Every row gives one point. Examples show where two turns around zero, p and q, send a point. Where does a point land after both, in the order given? Backwards means that the second turn is done in reverse. Each puzzle has new turns, and all numbers are rounded.

Turn p:
[0.19 0.01] -> [0.17 0.08]
[-0.17  0.14] -> [-0.21  0.06]
[ 0.00 -0.32] -> [ 0.12 -0.30]
[-0.32 -0.15] -> [-0.24 -0.26]
[0.30 0.32] -> [0.15 0.41]
Turn q:
[ 0.22 -0.26] -> [ 0.21 -0.27]
[-0.16 -0.13] -> [-0.16 -0.12]
[-0.05  0.38] -> [-0.04  0.38]
Where do these land?
q, then p: [ 0.17 -0.03] -> [0.17 0.03]
p, then q backwards: [0.22 0.21] -> [0.11 0.28]
q, then p: [ 0.11 -0.02] -> [0.11 0.02]
q, then p: [-0.11 -0.39] -> [ 0.03 -0.40]
q, then p backwards: [-0.40  0.23] -> [-0.27  0.38]

Turn p:
[ 0.35 -0.08  0.20] -> [ 0.32 -0.14  0.21]
[-0.23  0.26 -0.27] -> [-0.19  0.33 -0.23]
[ 0.11 -0.37  0.06] -> [ 0.08 -0.38 -0.01]
[-0.23  0.19  0.02] -> [-0.22  0.20  0.04]
Turn q:
[ 0.17  0.07 -0.16] -> [ 0.16  0.10 -0.16]
[-0.42  0.10 -0.19] -> [-0.41 -0.04 -0.23]
[-0.01 -0.19  0.36] -> [ 0.01 -0.15  0.38]
[-0.15  0.22  0.13] -> [-0.22  0.18  0.09]
[ 0.41 -0.20 -0.14] -> [ 0.46 -0.09 -0.09]
Where do these land?
p, then q: [-0.29 -0.31  0.16] -> [-0.23 -0.38  0.08]
p, then q: [-0.08  0.08 -0.28] -> [-0.06  0.09 -0.28]
q, then p backwards: [ 0.49  0.19 -0.03] -> [ 0.39  0.33 -0.12]
q, then p: [-0.11  0.04  0.15] -> [-0.14  0.01  0.13]

Turn p:
[0.12 0.05 0.25] -> [0.20 0.02 0.20]
[ 0.36 -0.38 -0.03] -> [ 0.21 -0.47 -0.08]
[-0.40  0.11 -0.12] -> [-0.37  0.22 -0.02]
[-0.08  0.22 -0.10] -> [-0.04  0.23 -0.10]
Turn q:
[-0.06 -0.14 -0.22] -> [ 0.05 -0.14 -0.22]
[ 0.14 -0.02  0.60] -> [-0.03 -0.01  0.62]
[ 0.12  0.07 -0.08] -> [ 0.11  0.11 -0.05]
[-0.20  0.09 -0.29] -> [-0.13  0.04 -0.34]
Where do these land?
q, then p backwards: [0.15 0.07 0.01] -> [0.06 0.13 0.08]
q, then p: [-0.02 -0.39 -0.26] -> [-0.02 -0.41 -0.23]
p, then q: [-0.06  0.07 -0.22] -> [-0.06  0.05 -0.22]
q, then p: [-0.08  0.25  0.48] -> [-0.07  0.28  0.46]

Turn p:
[-0.04 -0.24 -0.03 -0.43] -> [ 0.00 -0.33 -0.15 -0.33]
[ 0.14  0.07 -0.16  0.45] -> [ 0.15  0.24 -0.04  0.41]
[ 0.06 -0.10  0.03  0.23] -> [ 0.13 -0.01  0.08  0.21]
[ 0.09 -0.12  0.13  0.48] -> [0.21 0.03 0.24 0.41]
[ 0.01  0.26  0.12 -0.57] -> [-0.17  0.08 -0.03 -0.61]
[ 0.00 -0.13 -0.11 -0.15] -> [ 0.02 -0.14 -0.15 -0.08]
[-0.25  0.25  0.03 -0.01] -> [-0.33  0.13  0.06 -0.01]
Turn q:
[-0.13 -0.37  0.09 -0.15] -> [-0.10 -0.42  0.02  0.00]
[ 0.09  0.12 -0.53 -0.11] -> [ 0.04  0.19 -0.39 -0.36]
[ 0.11  0.02 -0.16 -0.18] -> [ 0.03  0.01 -0.05 -0.26]
[0.10 0.11 0.11 0.78] -> [ 0.36  0.29 -0.10  0.64]
[ 0.06  0.02  0.18 -0.04] -> [ 0.02 -0.01  0.19  0.02]
[-0.19  0.12  0.09 -0.10] -> [-0.24  0.05  0.09  0.01]
[-0.05 -0.02  0.22 -0.21] -> [-0.13 -0.11  0.25 -0.06]
Where do these land?
p, then q backwards: [0.43 0.04 0.34 0.25] -> [0.49 0.19 0.27 0.14]
q, then p: [ 0.11 -0.24 -0.26  0.00] -> [ 0.18 -0.10 -0.30 -0.05]
q, then p: [-0.18 -0.21 -0.26 -0.21] -> [-0.12 -0.30 -0.29 -0.03]
q, then p: [-0.20  0.03  0.02  0.13] -> [-0.11  0.03  0.00  0.21]
p, then q: [-0.28 -0.15  0.04 -0.20] -> [-0.17 -0.33 -0.08  0.02]
q, then p backwards: [0.13 0.54 0.13 0.03] -> [0.17 0.48 0.20 0.18]

Turn p:
[-0.14 -0.35 -0.20 -0.18  0.11 -0.06] -> [-0.18 -0.41 -0.07 -0.07  0.00 -0.13]
[ 0.02 -0.13 -0.12 -0.01  0.36 -0.06] -> [ 0.03 -0.22 -0.13  0.06  0.26 -0.15]
[ 0.31 -0.19  0.45 -0.16 -0.07 -0.07] -> [ 0.42 -0.13  0.38 -0.14 -0.10 -0.01]
[ 0.34 -0.01 -0.08 -0.10 -0.13 -0.20] -> [ 0.28  0.01 -0.14 -0.23 -0.17 -0.10]
[-0.18  0.25  0.28  0.09  0.35  0.14] -> [-0.06  0.19  0.24  0.20  0.43  0.03]
[-0.39  0.05 -0.03 -0.29 -0.31  0.05] -> [-0.45  0.05  0.18 -0.24 -0.20  0.05]
[ 0.31  0.40 -0.09  0.42 -0.13  0.36] -> [ 0.23  0.44 -0.29  0.20  0.02  0.46]
[-0.26  0.00 -0.20  0.22 -0.18 -0.17] -> [-0.26  0.10 -0.15  0.19 -0.24 -0.15]
Turn q:
[-0.20 -0.10 -0.32 -0.29  0.00 -0.01] -> [-0.13 -0.19 -0.35 -0.09 -0.13  0.19]
[-0.22 -0.18 -0.07  0.11  0.02  0.23] -> [-0.18 -0.03  0.04  0.20 -0.02  0.27]
[-0.07  0.39 -0.18 -0.21 -0.12  0.35] -> [ 0.07  0.37 -0.24 -0.04 -0.38  0.17]
[ 0.00 -0.28  0.34  0.22  0.34 -0.10] -> [-0.09 -0.10  0.37 -0.04  0.45  0.06]
[ 0.09  0.13 -0.26 -0.13 -0.47  0.12] -> [ 0.14 -0.02 -0.20  0.16 -0.50 -0.10]
[-0.25 -0.10  0.22  0.21  0.11 -0.36] -> [-0.36 -0.08  0.13 -0.02  0.32 -0.23]
[ 0.20 -0.05  0.30  0.04  0.04 -0.14] -> [ 0.11 -0.05  0.28 -0.13  0.13 -0.17]
[ 0.21 -0.08  0.08  0.40  0.30 -0.36] -> [ 0.11 -0.07  0.10  0.11  0.58 -0.25]
[ 0.24  0.27 -0.11 -0.35 -0.22  0.27] -> [ 0.33  0.16 -0.13 -0.15 -0.46  0.06]
Where do these land?
p, then q: [ 0.14 -0.18  0.04  0.13 -0.09 -0.29] -> [ 0.13 -0.20  0.02  0.11 -0.04 -0.30]
p, then q backwards: [ 0.08  0.28  0.05 -0.05 -0.02  0.25] -> [-0.04  0.10  0.05 -0.03  0.31  0.21]
q, then p: [ 0.25 -0.24 -0.29 -0.02  0.25 -0.45] -> [ 0.17 -0.52 -0.30  0.00  0.19 -0.21]
p, then q: [ 0.02 -0.10  0.17 -0.12  0.08  0.29] -> [ 0.04  0.01  0.26 -0.06  0.03  0.27]
p, then q: [-0.09 -0.04 -0.25  0.30  0.49 -0.23] -> [-0.05 -0.13 -0.29  0.23  0.54 -0.10]
q, then p: [-0.15  0.20  0.10  0.12 -0.33  0.32] -> [-0.08  0.43  0.11  0.12 -0.26  0.10]
p, then q: [-0.09 -0.09 -0.20 -0.26  0.06  0.38] -> [-0.16 -0.08 -0.01 -0.05 -0.07  0.48]
p, then q: [-0.15  0.17  0.38 -0.11 -0.44 -0.26] -> [-0.13  0.20  0.23 -0.25 -0.33 -0.43]

Turn p:
[-0.27  0.10  0.33 -0.10  0.03 -0.65  0.10 -0.08] -> [-0.24  0.15 -0.28 -0.33  0.23 -0.45 -0.34  0.03]
[ 0.02 -0.12 -0.08  0.01 -0.20  0.19 -0.10  0.26] -> [-0.06 -0.02  0.17  0.08 -0.30  0.11  0.09  0.16]
[ 0.16  0.19  0.06  0.11 -0.10  0.14  0.02  0.26] -> [0.01 0.13 0.29 0.13 0.05 0.06 0.04 0.23]
[ 0.21  0.18 -0.08 -0.09 -0.15  0.11  0.48  0.26] -> [ 0.05  0.25  0.16 -0.15  0.15  0.07  0.43  0.31]
[ 0.29 -0.05  0.01  0.08  0.50  0.02 -0.03  0.14] -> [ 0.17 -0.40  0.01  0.17  0.31  0.05 -0.01  0.20]
[-0.68  0.21 -0.14 -0.20 -0.17  0.20 -0.12  0.19] -> [-0.50  0.29 -0.13 -0.10 -0.25  0.48 -0.17 -0.01]
[ 0.28  0.16 -0.09 -0.15  0.14  0.04 -0.14 -0.85] -> [ 0.59  0.00 -0.08 -0.10  0.21  0.05 -0.12 -0.69]
[ 0.05 -0.40  0.01  0.44 -0.12  0.07 -0.01 -0.25] -> [ 0.01 -0.14 -0.02  0.38 -0.21 -0.33  0.21 -0.29]
[-0.05 -0.09  0.11 -0.20  0.03  0.14 -0.02  0.16] -> [-0.14 -0.16  0.13 -0.15 -0.05  0.12  0.02  0.07]
[-0.01 -0.19 -0.13  0.08  0.03 -0.25 -0.17 -0.09] -> [ 0.11 -0.11 -0.24  0.07 -0.16 -0.17 -0.13 -0.02]
Turn q:
[-0.25 -0.12 -0.06  0.03  0.20 -0.13 -0.15  0.03] -> [-0.20 -0.10 -0.10  0.12  0.18 -0.15 -0.18  0.01]
[-0.26  0.12 -0.26 -0.15 -0.30  0.23  0.35  0.09] -> [-0.01  0.13 -0.43 -0.06 -0.31  0.01  0.25  0.29]
[-0.05 -0.15  0.10 -0.34 -0.08  0.13 -0.22  0.51] -> [-0.04 -0.09  0.01 -0.37 -0.06  0.03 -0.41  0.41]
[-0.07  0.02  0.22 -0.08  0.16 -0.04  0.17 -0.11] -> [-0.13 -0.17  0.10  0.04  0.13  0.10  0.21  0.05]
[ 0.04  0.15 -0.15  0.40  0.46  0.18 -0.07 -0.30] -> [ 0.17  0.09 -0.19  0.33  0.45  0.17  0.04 -0.36]
[ 0.22  0.10  0.09  0.47 -0.49  0.27 -0.02  0.08] -> [ 0.17  0.42  0.09  0.13 -0.44  0.38 -0.13 -0.15]
[ 0.20  0.52 -0.05 -0.07 -0.13 -0.54  0.20  0.15] -> [-0.05  0.50  0.36 -0.15  0.05 -0.36  0.37  0.14]
[ 0.10 -0.23  0.09 -0.12  0.00 -0.10 -0.22 -0.50] -> [-0.03 -0.37  0.10 -0.07 -0.04 -0.10  0.03 -0.48]
[ 0.06 -0.41  0.03 -0.13  0.18 -0.01 -0.04  0.06] -> [ 0.11 -0.39  0.07  0.04  0.05 -0.08 -0.20  0.10]
Where do these land?
p, then q: [ 0.04  0.46 -0.29 -0.33 -0.07 -0.31 -0.13  0.03] -> [ 0.28  0.27 -0.08 -0.55  0.20  0.01 -0.14  0.00]
q, then p: [-0.11 -0.07 -0.15  0.45 -0.08  0.18 -0.09  0.11] -> [ 0.16  0.21  0.07  0.42 -0.10  0.13 -0.15 -0.07]
q, then p: [-0.48 -0.02  0.11  0.05  0.42  0.20  0.00 -0.09] -> [-0.20 -0.28 -0.35  0.34 -0.03  0.31  0.14 -0.04]
p, then q: [ 0.15 -0.23  0.02 -0.20 -0.01  0.36 -0.14 -0.04] -> [ 0.06 -0.32  0.10 -0.02 -0.30  0.24  0.04 -0.04]
q, then p backwards: [-0.06  0.34 -0.01  0.18  0.25 -0.25 -0.35 -0.35] -> [-0.22  0.21  0.36  0.16  0.06  0.09  0.26 -0.45]
q, then p: [ 0.11 -0.04  0.12 -0.19 -0.34  0.05 -0.03  0.54] -> [-0.09  0.10  0.40 -0.25 -0.25  0.12 -0.24  0.32]
p, then q: [ 0.18  0.01  0.11  0.15  0.10 -0.17  0.39  0.28] -> [-0.03  0.05  0.15  0.19  0.25 -0.14  0.03  0.44]
q, then p: [-0.10 -0.08  0.10 -0.02 -0.10  0.50 -0.07 -0.58] -> [ 0.17 -0.05 -0.10  0.01 -0.27  0.20  0.46 -0.51]
q, then p backwards: [ 0.16 -0.09 -0.14 -0.09 -0.04 -0.27  0.16  0.26] -> [ 0.31 -0.04  0.09  0.10 -0.19 -0.21  0.00  0.20]
q, then p: [ 0.11 -0.29  0.13 -0.01 -0.12 -0.29  0.26 -0.15] -> [-0.19  0.02  0.10 -0.01 -0.07 -0.48  0.15 -0.02]

Turn p:
[-0.17 -0.21 -0.04  0.08  0.09  0.16  0.38  0.35] -> [-0.37 -0.17 -0.15  0.07  0.14  0.21  0.35 -0.04]
[-0.01 -0.18  0.04  0.08 -0.25  0.12 -0.16 -0.70] -> [ 0.16  0.11  0.28 -0.13 -0.35  0.16 -0.41 -0.43]
[ 0.09 -0.11 -0.15  0.16  0.21 -0.03 -0.17  0.14] -> [ 0.01 -0.25 -0.25  0.07 -0.05 -0.01 -0.12  0.14]
[ 0.32  0.16  0.14  0.15  0.01 -0.02 -0.05  0.41] -> [ 0.17 -0.16  0.02  0.35  0.12 -0.04  0.18  0.33]
[-0.08 -0.11  0.09  0.11 -0.08 -0.24  0.12  0.13] -> [-0.08 -0.13  0.02  0.06 -0.09 -0.19  0.24 -0.09]
[-0.08  0.93 -0.01  0.05 -0.21 -0.18 -0.10 -0.19] -> [-0.01  0.72  0.28  0.24 -0.07 -0.42 -0.21  0.34]
[-0.19 -0.22  0.05 -0.18  0.06  0.14 -0.16  0.09] -> [-0.09 -0.21  0.05 -0.32  0.10  0.09 -0.03  0.05]
[ 0.16 -0.07 -0.32 -0.46  0.05  0.02  0.03  0.31] -> [ 0.18  0.07 -0.36 -0.31  0.15  0.16  0.27  0.25]
[-0.05 -0.19  0.21  0.00  0.11  0.01  0.10 -0.53] -> [ 0.04  0.02  0.11 -0.06  0.05  0.00 -0.26 -0.54]
Turn q:
[ 0.08 -0.36  0.33 -0.15  0.04 -0.30  0.07  0.11] -> [ 0.32 -0.28  0.19 -0.36  0.09 -0.15  0.02 -0.03]
[ 0.07 -0.41  0.18  0.18  0.13 -0.26  0.32 -0.21] -> [ 0.46 -0.23 -0.11 -0.18  0.09  0.03  0.31 -0.24]
[-0.04  0.32 -0.06  0.19  0.11 -0.07 -0.16  0.12] -> [ 0.05  0.13 -0.03  0.34  0.05 -0.07 -0.21  0.12]
[ 0.05  0.12 -0.13  0.20  0.14  0.46 -0.35  0.15] -> [-0.35 -0.15 -0.28  0.28  0.02  0.14 -0.27  0.22]
[ 0.28  0.27 -0.24 -0.15 -0.14  0.09  0.04  0.05] -> [-0.10  0.33 -0.04 -0.08 -0.25  0.16 -0.15  0.15]
[ 0.02  0.43 -0.16 -0.25 -0.14  0.17 -0.29 -0.31] -> [-0.40  0.46  0.09  0.05  0.14  0.22 -0.21 -0.06]
[-0.17  0.04 -0.51  0.13  0.11  0.19 -0.41  0.20] -> [-0.39 -0.01 -0.35  0.30 -0.14 -0.24 -0.34 -0.07]
[-0.12 -0.26  0.33  0.06 -0.34 -0.19  0.33 -0.06] -> [ 0.24 -0.22  0.39 -0.10 -0.11  0.05  0.38 -0.18]
[-0.17 -0.13  0.26 -0.21  0.07 -0.09  0.45 -0.05] -> [ 0.16 -0.01  0.15 -0.24  0.11 -0.14  0.48  0.08]
Where do these land?
q, then p: [ 0.12 -0.86  0.41  0.04  0.12  0.11 -0.10  0.28] -> [ 0.29 -0.52 -0.28 -0.57 -0.02  0.25  0.24 -0.40]
p, then q: [-0.16  0.16 -0.13  0.07  0.26  0.09 -0.12 -0.28] -> [-0.21  0.07  0.04  0.18  0.17 -0.13 -0.31 -0.12]
q, then p backwards: [ 0.11  0.44 -0.11  0.19 -0.15  0.12 -0.08 -0.02] -> [ 0.13  0.29 -0.16  0.26 -0.09  0.28  0.08 -0.10]
q, then p: [-0.10  0.08  0.17  0.12 -0.16 -0.44  0.03  0.19] -> [ 0.36 -0.16  0.19  0.28  0.00 -0.18  0.03 -0.11]
p, then q: [ 0.13  0.05  0.06 -0.15  0.13 -0.16 -0.02 -0.33] -> [ 0.10  0.23 -0.07 -0.07  0.16  0.14 -0.26 -0.10]
p, then q: [-0.48  0.42 -0.14  0.00 -0.62  0.17 -0.01 -0.32] -> [-0.22  0.21  0.80  0.28  0.16  0.07  0.05  0.30]
p, then q backwards: [ 0.02  0.10 -0.05  0.04  0.12  0.16  0.31 -0.20] -> [-0.02  0.18 -0.16  0.07 -0.01  0.03 -0.15 -0.33]
q, then p backwards: [ 0.00 -0.26 -0.09 -0.05  0.15  0.06  0.03  0.42] -> [-0.10 -0.12 -0.13  0.08  0.09 -0.30 -0.32  0.18]
q, then p: [ 0.14  0.20  0.07 -0.25  0.06 -0.03 -0.04  0.43] -> [ 0.11 -0.18  0.10 -0.09  0.07 -0.22  0.23  0.39]
q, then p: [ 0.21 -0.33 -0.19 -0.01  0.09 -0.09 -0.01 -0.16] -> [ 0.20  0.20 -0.16 -0.26 -0.11  0.16 -0.12 -0.08]

Turn p:
[-0.37  0.02 -0.35 -0.02 -0.19 -0.47 -0.14 -0.12  0.20] -> [-0.42  0.00 -0.45 -0.13 -0.29 -0.23  0.02  0.21 -0.13]
[-0.13 -0.12 -0.25  0.22 -0.15  0.20 -0.23  0.12  0.13] -> [-0.14 -0.12 -0.07  0.20 -0.25  0.19 -0.32  0.06 -0.05]
[ 0.32 -0.01  0.23 -0.25  0.40  0.07  0.11 -0.09 -0.09] -> [ 0.32  0.01  0.10 -0.19  0.47  0.00  0.07 -0.07  0.17]
[0.37 0.08 0.18 0.22 0.08 0.14 0.19 0.15 0.14] -> [ 0.18 -0.03  0.23  0.37  0.18 -0.08  0.02 -0.04  0.26]
[ 0.19  0.22  0.32 -0.38  0.26  0.31  0.32  0.38 -0.16] -> [ 0.37  0.27  0.46 -0.07  0.33  0.27  0.26  0.23  0.20]
[-0.22 -0.03  0.37 -0.16  0.06  0.00  0.04 -0.18  0.08] -> [-0.28  0.02  0.17 -0.25  0.18  0.04  0.15 -0.16  0.04]
[ 0.04 -0.22 -0.32  0.01 -0.43  0.03 -0.15 -0.03  0.01] -> [ 0.04 -0.24 -0.17 -0.01 -0.50  0.05 -0.12 -0.02  0.02]
[-0.21  0.22  0.33 -0.13  0.13 -0.30 -0.10 -0.07 -0.43] -> [-0.02  0.37  0.18 -0.36  0.13 -0.24  0.10 -0.09 -0.36]
[ 0.24 -0.28 -0.04  0.22 -0.09  0.18  0.34  0.25 -0.04] -> [ 0.27 -0.36  0.20  0.36 -0.05  0.09  0.14  0.07  0.00]
[ 0.34  0.12 -0.14  0.22 -0.04  0.48  0.38 -0.09  0.04] -> [ 0.33 -0.03 -0.06  0.50  0.04  0.29  0.16 -0.23  0.24]
[-0.22  0.06 -0.10 -0.04 -0.26 -0.39 -0.49 -0.07  0.08] -> [-0.33  0.11 -0.18 -0.28 -0.36 -0.31 -0.27  0.05 -0.08]
[-0.35 -0.05 -0.24  0.08  0.23 -0.24 -0.26 -0.26  0.05] -> [-0.32  0.00 -0.42 -0.14  0.12 -0.07 -0.20  0.01 -0.28]
Turn q:
[ 0.10 -0.03  0.09 -0.28 -0.31 -0.14  0.10  0.13  0.04] -> [ 0.15 -0.04  0.10 -0.34 -0.26 -0.08  0.06  0.10  0.07]
[ 0.00 -0.25  0.10  0.02 -0.10 -0.24 -0.27  0.00 -0.28] -> [-0.18 -0.12  0.07 -0.16 -0.09 -0.16 -0.28  0.01 -0.32]
[0.01 0.17 0.00 0.34 0.13 0.28 0.09 0.23 0.37] -> [-0.01  0.05  0.17  0.49  0.00  0.18  0.24  0.13  0.23]
[ 0.17  0.71  0.24  0.06  0.05  0.23  0.10 -0.21 -0.40] -> [ 0.22  0.54 -0.16  0.12 -0.20  0.33  0.17 -0.46 -0.30]
[ 0.20  0.15 -0.14 -0.06  0.22 -0.07 -0.04  0.21  0.43] -> [ 0.22  0.17  0.06  0.22  0.03  0.01 -0.12  0.33  0.34]
[-0.28 -0.15  0.21 -0.26 -0.29 -0.52  0.03 -0.29 -0.16] -> [-0.29  0.03 -0.03 -0.60 -0.14 -0.36 -0.15 -0.25  0.03]
[-0.05 -0.05  0.18 -0.01  0.23  0.05  0.22 -0.09 -0.39] -> [ 0.00  0.16  0.07 -0.12  0.28 -0.02  0.15 -0.22 -0.32]
[ 0.02  0.35 -0.39  0.17  0.10  0.34 -0.10  0.17 -0.18] -> [ 0.12  0.07 -0.41  0.41 -0.02  0.23  0.17  0.16 -0.21]
[-0.22 -0.18  0.13 -0.14  0.10  0.31 -0.42 -0.12  0.14] -> [-0.30 -0.17  0.01 -0.08  0.17  0.46 -0.25  0.06  0.07]
[ 0.09 -0.38 -0.14  0.01 -0.25 -0.04 -0.06 -0.29  0.33] -> [ 0.02 -0.50  0.04 -0.05 -0.02 -0.11 -0.22 -0.12  0.32]
[-0.05 -0.36 -0.28  0.16  0.13 -0.19  0.35  0.25  0.10] -> [ 0.03 -0.20  0.09  0.12  0.27 -0.47  0.23  0.25  0.08]
Where do these land?
q, then p: [-0.11  0.12 -0.64  0.23  0.04 -0.25  0.09  0.03  0.28] -> [-0.18 -0.20 -0.34  0.41 -0.08 -0.35 -0.09  0.37 -0.04]
p, then q: [ 0.55 -0.16 -0.12 -0.04 -0.02 -0.13 -0.35 -0.02  0.13] -> [ 0.11 -0.19  0.09  0.00 -0.13 -0.15 -0.56  0.23  0.20]
q, then p backwards: [-0.18 -0.44  0.10 -0.28  0.29  0.16 -0.07 -0.38  0.09] -> [-0.02 -0.29  0.28 -0.17  0.48  0.20 -0.18 -0.23  0.20]
p, then q: [ 0.35  0.04  0.00 -0.12  0.23 -0.26  0.17  0.27  0.18] -> [ 0.14  0.18  0.32  0.16  0.06 -0.27 -0.06  0.35  0.13]
p, then q backwards: [-0.09 -0.12  0.18 -0.45  0.35  0.11 -0.62 -0.23 -0.12] -> [-0.05 -0.22  0.27 -0.67  0.16 -0.16 -0.24 -0.38 -0.13]
q, then p: [ 0.11  0.17 -0.22  0.13 -0.58 -0.06  0.16  0.46 -0.06] -> [ 0.17 -0.25  0.16  0.20 -0.55 -0.20  0.40  0.15  0.00]
q, then p: [-0.03  0.37  0.31  0.23 -0.24  0.30  0.20  0.29  0.06] -> [-0.04  0.08  0.26  0.36 -0.19  0.17  0.46 -0.27  0.09]
p, then q: [-0.15  0.12  0.20  0.12 -0.17 -0.05 -0.10 -0.15 -0.23] -> [-0.08  0.14 -0.14 -0.19 -0.13 -0.01 -0.01 -0.32 -0.07]
p, then q: [-0.29  0.19  0.08 -0.08 -0.11 -0.10  0.21 -0.14  0.11] -> [-0.10  0.13 -0.16 -0.08  0.05 -0.07  0.36 -0.09  0.16]
p, then q: [ 0.05 -0.11 -0.05 -0.04  0.05  0.31  0.17 -0.30 -0.40] -> [ 0.38 -0.15 -0.08 -0.01  0.20  0.17 -0.01 -0.36 -0.14]
q, then p: [ 0.10 -0.27  0.10  0.24  0.23 -0.02  0.11  0.02  0.17] -> [-0.16 -0.09  0.21  0.05  0.32 -0.21 -0.07 -0.10 -0.08]
q, then p backwards: [-0.32  0.08  0.05  0.08 -0.08 -0.02  0.04  0.14 -0.20] -> [-0.34  0.08  0.00 -0.01 -0.09 -0.19  0.12 -0.08  0.02]
